Rows are points. Two turns around zero, p and q, are shown by what they do to some points. Write where each new point lands after one turn and then the other. Backwards means that the second turn is done in reverse. Each puzzle has new turns, and all numbers are rounded.
In the rows, zero is written as 128.

Turn p:
[ 96 115  74] => [134  87  79]
[113 129  82] => [124 107  85]
[198 145 174] => [125 206 164]
[160 113 127] => [149 156 123]
[111 165 148] => [ 89 121 150]
[ 90 100 162] => [149  91 167]
Turn q:
[106 134 168] => [169 127 149]
[119  81 123] => [102 115 166]
[194 196 101] => [126 125  30]
[149  86 113] => [ 89 100 141]
[ 71 138 145] => [160 166 162]
[129 134 118] => [123 135 120]
Where do these land?
q, then p backwards: [ 79 136 125] => [167 123 158]
q, then p: [137  90 156] => [166 127 157]
p, then q backwards: [141 156 100] => [143 143  92]
q, then p: [ 88  93 173] => [143 163 186]
q, then p: [196 184 105] => [138 108  40]
q, then p backwards: [127 110 108] => [124 153 136]

Turn p:
[138 158 116 120] => [153 141 131 108]
[127 119  80  90] => [151 112  77 108]
[108  99 162 127] => [ 87 105 139 137]
[158 134 154 162] => [138 138 169 158]
[173 143 104  95] => [186 109 122 113]
[110 153 110  87] => [136 126 109  78]
[ 82  91 172 215] => [ 45 164 152 193]
Turn q:
[138 107 153 123] => [140 153 130 149]
[184 139 135 102] => [ 82 149 108 160]
[ 97 162 124 149] => [127 119 141  80]
[ 87 152  48  74] => [128  53  58  96]
[103 118 157 150] => [158 148 152 114]
[159  91 150 170] => [133 145 179 169]
Where do these land?
p, then q: [167 119 101 150] => [ 93 122 165 143]
p, then q: [ 97  94 123 140] => [150  94 139 104]
q, then p backwards: [ 31 127 122 106] => [158 165  78  56]
p, then q: [173 189 128 130] => [ 79 181 116 147]
p, then q: [170 118 152 143] => [130 158 167 145]
p, then q: [109  97 126  71] => [168  94 102 161]
p, then q: [148 152 146 157] => [111 166 143 115]

Turn p:
[126 102 128 156 170 118 136 136] => [105 134 161 128 135 123 153  95]
[117 142 127 157 130 115 120 144] => [135 135 116 135 147 111 135 102]
[148 109 113 131 119 111 115 126] => [115 145 141 119 141 113 112 140]
[148 114 149 135 113 116 139 106] => [125 146 134 109 148 154 131 144]
[115 154 114 139 110 149 112 104] => [135 102 106 153 149 134 108 135]
[151 138 124 121 120 175 107 147] => [121 143 113 174 103 131 112 143]
[113 111 141  71 110 142 106 148] => [167 133 143 128  79 125 101 148]
[115 127 133 106 122 111 211 111] => [132  98 123  79 121 143 188 160]
[120 154 123 136 158 114 106 129] => [118 117 115 126 129 118 113  87]
Turn q:
[130 139 168 114 132 111 144 127] => [130 144 113 153  96 123 143 117]
[171 118 124 116 122 133 128 111] => [142 166 142 137 145 124 115 130]
[136 129 152  82 150  99 111 103] => [120 152 147 171 108 107 150 156]
[110 142 128  95 117 135 138 127] => [109 126 114 135 131  93 136 122]
[110 132 116 158 100 159  96 135] => [147  97 106 101 166 138 136 138]
[143  88 132 145 135 157 132 126] => [154 143 154  95 134 137 136 113]
[100 119 104 143  76 109 151 149] => [145  82 108 117 123 106  84 109]
[124 136 120 166 141 120 124 183] => [122  88 129 131 130 177 122 100]
[109 141 113 129 177 131 142 125] => [ 80 128 141 111 110 142 136 133]
[146 137 123 132 129 125 114  94] => [132 152 125 129 136 133 121 160]
Where do these land?
q, then p backwards: [111 128 143 110 125 131 154 111] => [137 137 116 115 136 116 133 162]
q, then p: [117  96 140 134 121 133 122 170] => [110 138 155 114 136 165 132 149]
p, then q: [108 134  95 125 130 123 120 163] => [146 121 133 149 103 132  95 144]
p, then q backwards: [105 106 136 128 147 106 145 106] => [116  97 117 141 145 151 120 148]
q, then p: [142 126 138 138 134 118 156 136] => [134 120 114 138 143 142 108 142]
q, then p: [129 146 129 133 150 146 128 122] => [137 103 120 136 113 126 141 128]
p, then q: [142 145 138 110 120 114 152 148] => [110 125 120 139 142 105 101 115]
q, then p: [111 143 139 157  73 123 140 107] => [ 96 135 131 127 126  81  96 155]
q, then p: [159 108 118 119 137 144 133 110] => [130 130  97 118 112 147 120 105]
p, then q: [155 149 103 126 144 143  31 107] => [150  83 130 123 155 159 157 212]
